Rows are points. Each copy is the shape, with its points in the same order, stretched, turned, moved and blurred by noise. Is it also mirrored, or only turned?

Shape, 6 rows:
[[ 12  -1  14]
 [-13  13 -17]
 [ 13  27 -29]
 [  1  -8   5]
 [ 34 -20  45]
 [  5   0  78]]
Copy 1, 6 rows:
[[-28 -11  31]
 [ -1  15  -2]
 [-32 -25 -13]
 [  5  -8  25]
 [-37 -32  66]
 [-63  18 104]]
Copy 1 is: mirrored
Copy 2, 6 rows:
[[-28 -13 -13]
 [  4  13  23]
 [ 23  35  12]
 [-24 -19   1]
 [-62 -50 -47]
 [-96 -30 -65]]
Copy 2 is: mirrored
Copy 3:
[[  2 -17   2]
 [  9  19  29]
 [-14  -9  36]
 [  4   5  -2]
 [ -5 -49 -26]
 [ 51 -51   6]]
Copy 3 is: mirrored
Copy 4 (6 x 3):
[[ -8   5  22]
 [  3   8  -9]
 [-23  22 -11]
 [  0  -5  15]
 [-13   0  50]
 [ 23  10  62]]
Copy 4 is: mirrored

Shape:
[[-41 -16   2  22  11 -11]
 [ 23   1   3 -37 -23  53]
 [  2  -1 -14 -28  19  33]
 [-61 -19   2 -15  45  -8]
 [ 29 -29   0 -23 -31 -19]
 [ -3   5 -16  11  20  30]
 [ -4  17  26 -14   5  26]
 [ 10   9   5   4 -57  72]
 [ 25  -3 -10 -30 -46 -53]
 [ 22 -33  19   6 -37 -46]]
Copy 1:
[[-37 -16  14  21 -14  22]
 [ 33   2 -15   0  38 -60]
 [ 18   8 -23  16  -7 -35]
 [-32 -19   8  19 -57  -2]
 [ 19 -14  45  36  22 -26]
 [  8  12 -30   7   3   6]
 [  2   7   1 -22   2 -29]
 [ 16   4 -23 -11  82 -33]
 [  0  15  83  56  21 -20]
 [ -4 -25  72  23  24   4]]
Copy 1 is: mirrored
Copy 2 (10 x 6):
[[-28  -4  11   8   3  37]
 [ 17 -28  22   6 -32 -70]
 [ 16  -8  25  38   7 -40]
 [ -3  12  43  21  57  28]
 [ 11 -19 -38 -43 -13 -42]
 [-10  -7  12  52  -7  -3]
 [ 22 -31  23  14 -14 -14]
 [-32 -39  25   6 -93 -37]
 [ 26  13 -37 -53 -24 -27]
 [ -6 -28 -64 -63 -22  -2]]
Copy 2 is: mirrored
Copy 3 (10 x 6):
[[-36  26  28  36   4  25]
 [ 48 -17 -19 -15 -29 -73]
 [ 48 -13  26   6 -33 -21]
 [ 21  46  43  48  19  52]
 [-15 -34   6 -38  40 -54]
 [  6 -15  24  28 -41   0]
 [ 26  -9 -31   8 -27  -5]
 [ -3   9 -30  -3 -65 -86]
 [-52 -26   3 -77  39 -28]
 [-67 -28 -18 -22  62 -33]]
Copy 3 is: only turned

Shape (12 x 8):
[[  9 -30  28  37  -7  11 -35 -17]
 [ 24 -28  50  23 -30  -6  24 -10]
 [  8  -9 -48  12  18 -37  -9  17]
 [-16  10 -13 -33  29 -12  32  36]
 [-25  -6  -5 -19  15  29  62  46]
 [ -5   6 -18 -32  -9  21  28  12]
 [ -4  28 -31   2   5 -29 -11   5]
 [-34   1  -2  33 -23 -18  -9  -8]
 [ 12 -19  52  43 -31   8   0 -22]
 [  2  45 -18  29   2 -27 -27  29]
 [  4   2  10  48  -1  12  14 -32]
 [ 40 -75  10   9 -37  36  47  28]]
Copy 1:
[[ -6   7  28 -42 -16  26 -15 -61]
 [ 49 -17  24 -73  -5  29  -6 -48]
 [-59 -32 -45  11 -33 -14 -20  16]
 [-10 -22 -34  14  -7  -5  62  61]
 [ 27 -30 -20  -6 -21  41  78  38]
 [ 14  -5 -26  25 -19  22  33  18]
 [-43 -21 -13  47   1 -19 -16  21]
 [-37 -15   7  -1  35  44 -27 -22]
 [ 32  -7  47 -54   2  36 -18 -68]
 [-52 -51   3  56   0 -40  -5 -18]
 [ 17  -8  51 -15  -9  34 -29 -12]
 [ 55 -30 -33 -95 -84  58  23 -59]]
Copy 1 is: only turned
Copy 2, 12 rows:
[[-21 -22 -10   2   3 -47  37 -49]
 [-11 -51  21 -18  46 -68   5 -18]
 [ 24  -2 -29  -9 -26  29  -8 -28]
 [ 25  42  34 -35  -3  12 -27  34]
 [ 28  60  14 -48  14 -39 -31  58]
 [ 34  17  22 -11  -1 -29 -34  38]
 [  0   0   4  13 -12  23 -25 -18]
 [-11  10 -17  19  20 -26  -8 -37]
 [-35 -42   6   2  39 -74  16 -34]
 [-24  -9   3   7 -24  25 -30 -41]
 [-41 -14 -24  17  38 -55  12  -8]
 [ 54 -37 -24 -57  11 -92  -7  13]]
Copy 2 is: only turned

Shape:
[[ 13 -26 -15 -35 -28  26  39   2 -11  33  30]
 [-46  37 -17  10  33 -30  29  -6 -32 -26  -9]
 [-20 -28  -7 -13 -15  -1 -28 -36   7  -8 -32]
 [  0  17  23 -25  41 -39 -20 -37 -35 -45   6]
 [  2 -64   2 -41 -16   7  46 -26  34 -50  36]
 [ -7  16 -40 -13 -35 -29 -26   2  42  20  57]
 [-28 -19 -12 -37   6 -32   5  47   8   7  38]
 [-32 -40  55   3 -42   4  -3 -15  18  21 -20]
 [ -2   0 -22 -24 -28   3 -22   6 -22 -26  12]
 [ -2   5  34   7 -12  33  -6  -9 -28  13  -3]
 [-26   0  56  32  13   6  20  37  39 -61  32]
 [ 58 -27 -31 -58  45 -31  49  41 -26  28  32]
 [-20 -19  37 -22  25  31 -27 -33   4 -33  20]
 [ 25 -63  18 -34  28  13 -14  30  41  36  -3]
 [-16   2  42 -48 -40  33 -10  21  43  13 -25]]
Copy 1 (15 x 11):
[[ -2  31 -39 -33 -43  20  -3 -32 -14  -8 -41]
 [-24 -12  -9   4 -44  49  61  62  18  11   5]
 [  8   1  28 -15 -11 -28   6  -4   4 -17  -7]
 [  2  -5  43  16 -30  51  32  39  30 -47 -16]
 [ 43 -17 -51 -35 -11 -17 -26  12  26 -58 -41]
 [ 40  -8  -5 -11   4  32   9   6 -62   0 -32]
 [ -4   5 -38 -28  13  42  24  19 -27 -27  -5]
 [ 39  26   5 -36 -10 -12   3 -17  17   0  31]
 [  0  11   4  13   0  12  23  -6   5  -7 -44]
 [  7  57  10  11 -42  12  11  -6  14   1  -6]
 [ 46  35 -50  21  14  17  -5  84  25 -18   8]
 [-56  12 -44 -47 -29  78 -22   6 -16 -43 -25]
 [ 33  32  11  12 -22 -21   7  29  16 -63 -19]
 [-10  49 -13 -43   7 -17 -52  11 -28 -49   4]
 [ 36  62  15 -48  21 -17   4  10  13   0 -28]]
Copy 1 is: mirrored
Copy 2 (15 x 11):
[[ 28 -23  58 -39 -51  31  44   4  30 -31  19]
 [  6  24 -97  12  -2 -11 -14   8 -15 -31  12]
 [ 19   5   1  15  34 -20   0 -10  32   5 -12]
 [-31  73 -31   0  -8 -39 -52  23  40 -40 -25]
 [ 46  45  66  28  -8  42  23  34 112  -9  51]
 [-38 -16  19  42  -9  37  11   3  38 -63  -6]
 [-20 -12  16   7 -13  32 -27  51  38 -32  36]
 [ 24  -3  55  41  10  46 -22  10  -5  24  -4]
 [-17  26  13 -24  50  -4  26  11  31 -42 -12]
 [-12  22  28 -12   6   8  22   0 -38 -10 -13]
 [-40  89  28  72  48  66  -1  45  -1   8  55]
 [  1 -12  33 -87 -92  -9 -39  10  70 -43  58]
 [-22  70  31  34  10 -12  24  46  25  -7   8]
 [-22  -7  87  -4 -28  11 -18  12  41  29  52]
 [-40  20  53  11   6  57  22   9  18  37 -21]]
Copy 2 is: only turned
Copy 3, 15 rows:
[[ -1 -34  -7 -23 -27  16  55 -16 -22 -30  38]
 [ 56  29  52   0  11  10 -31   3  22  -9  14]
 [ -5   9 -15 -11   3 -16  23  54  62   5  -1]
 [ 27  12  26  54  61 -18 -15  25  38   8  33]
 [ 13 -40 -39 -11  53  16  42  40 -21 -70  26]
 [  8 -46 -30 -11 -18 -34 -30  -4 -44  16  -1]
 [  7 -31  12 -10  -5 -29 -31 -25  -8 -59  35]
 [-20 -43  -7  -9  -4  29  17  39  76 -15  28]
 [  3  15 -14  15 -20 -16   1  19  -3 -11  40]
 [-23   7  17  18 -16  33  23  10  28   9  23]
 [-28   3   2  17  54  76 -54  18  -7 -42  11]
 [ 16 -18   8  -4  22 -29  26 -80 -16 -50  57]
 [-32   0   6  18  26   9  10  49  24 -29 -21]
 [-69 -39 -22 -22  22 -18  29 -31  35 -48   8]
 [-50 -41  25 -47 -10  11   6  47   6 -18  29]]
Copy 3 is: only turned
Copy 4:
[[ -39   61  -36   25  -25  -13   11  -10   35  -21   10]
 [  55  -29  -18  -28  -15    3   13   15  -23  -36   30]
 [   6   17    9  -42  -10   -3  -18  -20   -1    6  -30]
 [  -3  -43  -36  -50  -30  -66  -29    3  -21   19    3]
 [ -50   43  -37  -25  -13  -13   -5  -56   18   31   45]
 [ -15  -13   55   33  -15   11  -31   41  -20    7   -6]
 [ -28  -27  -45   12   -6   47  -35   12    0  -15    7]
 [   2    7   24  -14  -41   10  -15  -82   10    7  -46]
 [   4   20  -40    8   -1  -15   -6   22  -13   20  -17]
 [  10   17  -25    3  -24  -36    4  -22   33    9  -34]
 [  16  -59  -29  -12   10   13   15  -53   20   49   21]
 [-110    6 -106    1   11  -17   -7   19   20  -63   33]
 [   0   -5  -33  -29  -14  -44  -37  -20   48   52   -5]
 [ -96   -3  -45  -16   15   14  -29  -33   67    1  -32]
 [ -14   11  -14    3  -57   28   24  -15   17   52  -51]]
Copy 4 is: mirrored

Shape (16 x 12):
[[ 55  18  -9  19  47  29   6   7   5  14 -31  27]
 [ 22   6 -46  16  11  11  13  -9  28 -28  -3  -8]
 [ 34  11 -21  33 -27 -35  23 -16 -16  -7 -35   6]
 [-23   4 -18  -3  37 -43 -11 -33 -11  27 -10 -15]
 [ 82   8  62  19   4 -21 -35  89 -27  16  57 -41]
 [ -6 -15 -23  12 -29  59  25 -29  20  52 -15 -24]
 [-30 -22 -31 -42 -21  54 -42   1 -15  36  -3   9]
 [ 60  14 -26 -31  14 -10   7 -33  -3  -2   6  26]
 [ 63 -28  79  46  -9 -11  10  21  21  -1  67  -6]
 [-14  21  -2  38  -1   3   5  -8 -17  -9  19  20]
 [  5  34   2 -25   5  12  45 -30 -14 -18 -17   0]
 [ 99 -16  63  41  12  34 -24  11 -33 -21  61 -50]
 [-17   2 -59 -27  -3  68  21   2 -13  64  28 -10]
 [ -6 -11 -64 -29   4  49  23 -18   0   7   6  -7]
 [ 18  45  -2 -10   0   2 -12   0  29  -1 -15 -14]
 [ 11 -31   5  -8  17   2  30   9 -10 -19 -11  -8]]
Copy 1:
[[-10  20  29  31  -6   3  30  50  12  -2  24  -5]
 [  4  10   1  -4   7  34   8  42 -27  42   6  11]
 [ 28  14 -23   8 -16   6   5  40 -27 -23  11  48]
 [ 44  26   7   3  32   3 -37 -14   6 -11   9  19]
 [-23 -81  49   5 -87 -21 -74 -26 -30 -67  36   6]
 [ 51  12  21 -24  15   5  62 -18 -30  23  -3 -37]
 [ 59 -23   1  10   5 -11   4 -52  12   5 -33 -63]
 [ 51  -4   3  -4   2   3   3  59  24  12  23  15]
 [-14 -37  56 -35 -49 -40   0   6 -33  -9   1  51]
 [  4 -23  10  16  16  11  -2   0 -16 -22  -4  35]
 [ 15  16 -10  -2   9  22  44  12  18   6  22  25]
 [-11 -58  80  11 -94  19   8   1 -33   2  31  42]
 [ 62 -35  11 -13  38  -1  36 -32 -12   4  18 -77]
 [ 54  -3   1   2  26  19  32   0 -11  54  15 -31]
 [ -3   1  -8 -13  -8  38 -18  10  10 -10  -1   6]
 [  5  21   8  13 -18 -11  13  11  -4  30  35  20]]
Copy 1 is: only turned
Copy 2, 16 rows:
[[ 67  12  36   0  42 -44 -20   3 -70 -22  -3 -11]
 [ 12  57   5 -17  22  -3 -34 -15 -21   1 -11  10]
 [ 16  10 -11 -10 -21  18  17   4  -3 -13 -38  31]
 [ 18  -7 -35  17   3  27 -21  34 -20  -4  24 -24]
 [ 73   0  28 120  10 -41 -40 -40  48  41 -55 -27]
 [-17  23  44 -39  29 -37 -13  70 -14 -41 -14 -36]
 [-10  -1  -9 -10  77 -45  66  64  18 -41  15 -37]
 [ 34  33 -21  16  47 -25  -4  14 -68  -5 -45 -13]
 [-10  18  34 100 -16 -17 -73 -51 -14  17 -63 -16]
 [  4  28  -8  18 -23 -11  25 -12 -12  -1   4 -14]
 [ 25   0 -19 -41  12 -24   3  12 -42  11 -34 -53]
 [ 57  40  42 115  -3 -18 -92 -87   5 -16 -74 -64]
 [ 13  35  12 -16  49 -99  21  90 -14 -25  16 -48]
 [ -1  41 -13 -35  49 -48  -4  38 -20 -26   3 -22]
 [ 41  27  19 -16  40  -2  -5  19 -16  35 -32 -34]
 [  1 -23 -23  -2  17 -16 -31 -16  -5 -14 -13  -8]]
Copy 2 is: only turned
Copy 3 (16 x 12):
[[-22  19  -5 -22   9 -25  23  -6   4 -74  38  22]
 [ 15 -30   1 -30 -35 -11   7  -2  21 -65  -1  -4]
 [ 15  18  39 -15   9  55  25 -18 -21 -30  50 -14]
 [ -6 -19   8 -27 -35  21   3 -55   8  15  45 -10]
 [ -9  42 -57 -30  63 -29  25 -56 -14  -9 -47  56]
 [-38 -45   3   4 -17  54  28  10  11 -41   2 -41]
 [ -8 -27 -42  64 -28  11   7  48 -23  17  17 -26]
 [ -5  23   5 -30   6   2 -32 -14  -3 -53  53   6]
 [-15  27  -8 -48  65  24  19 -23  31 -18 -23  55]
 [ -7  21   9 -16 -36  33  32  12   5 -12   5  10]
 [ -9   8  43 -13 -27  -6 -21   7  25 -10  13 -31]
 [-20  45 -58 -88  77   8  30  -7  10 -46 -34  12]
 [-46 -45 -22   4 -62  12  -4  34 -18 -38 -30 -18]
 [ -4 -44   4  -5 -54 -12 -14  37   0 -35 -10 -30]
 [  8  10 -11   5 -18  -8  -1 -34  27 -38  14 -10]
 [  9 -29  23 -15  -6 -23   6  15  15   7  -5  -2]]
Copy 3 is: only turned
Copy 4 (16 x 12):
[[ -1  17  28   3  -6  72  52   8   5 -25  23   7]
 [ -6  33  15  41  20  61   8   7 -22  -7  18  46]
 [ 24  30  32  31 -10  54 -17  20 -25 -12 -32 -29]
 [ 13  43   6 -10  17 -13 -31  44  11 -14 -35   2]
 [ 41 -59  32 -31  24  60 -29 -42  75  78 -44 -20]
 [-73  45 -12  10 -33  36  48 -29 -17  -5  29 -21]
 [  1  13 -61 -13   5 -26  28 -15 -22   3  25 -40]
 [ 24  11  16   9  12  63 -38  17 -18 -32  24   4]
 [ 13 -26  40 -14 -53  73 -42 -51  45  53  -2  11]
 [  8  13  34  34  -8  11  -7   1  -3  -1  17  -2]
 [-12   5  10  30   3  21  -6 -25 -22 -44   9  -6]
 [ 31  -3  70 -23  19  76 -44 -89  39  46  -6  24]
 [-75  43 -39  19  -2  24  52   6  16 -10  62 -49]
 [-38  49 -30  43   7  30  17  -4  -8 -32  48   2]
 [ -3 -28  12  -4  38  39  11  -4 -35   1  -4  17]
 [  8  17 -18  26 -22  26  -3 -27  29 -16 -15   1]]
Copy 4 is: only turned
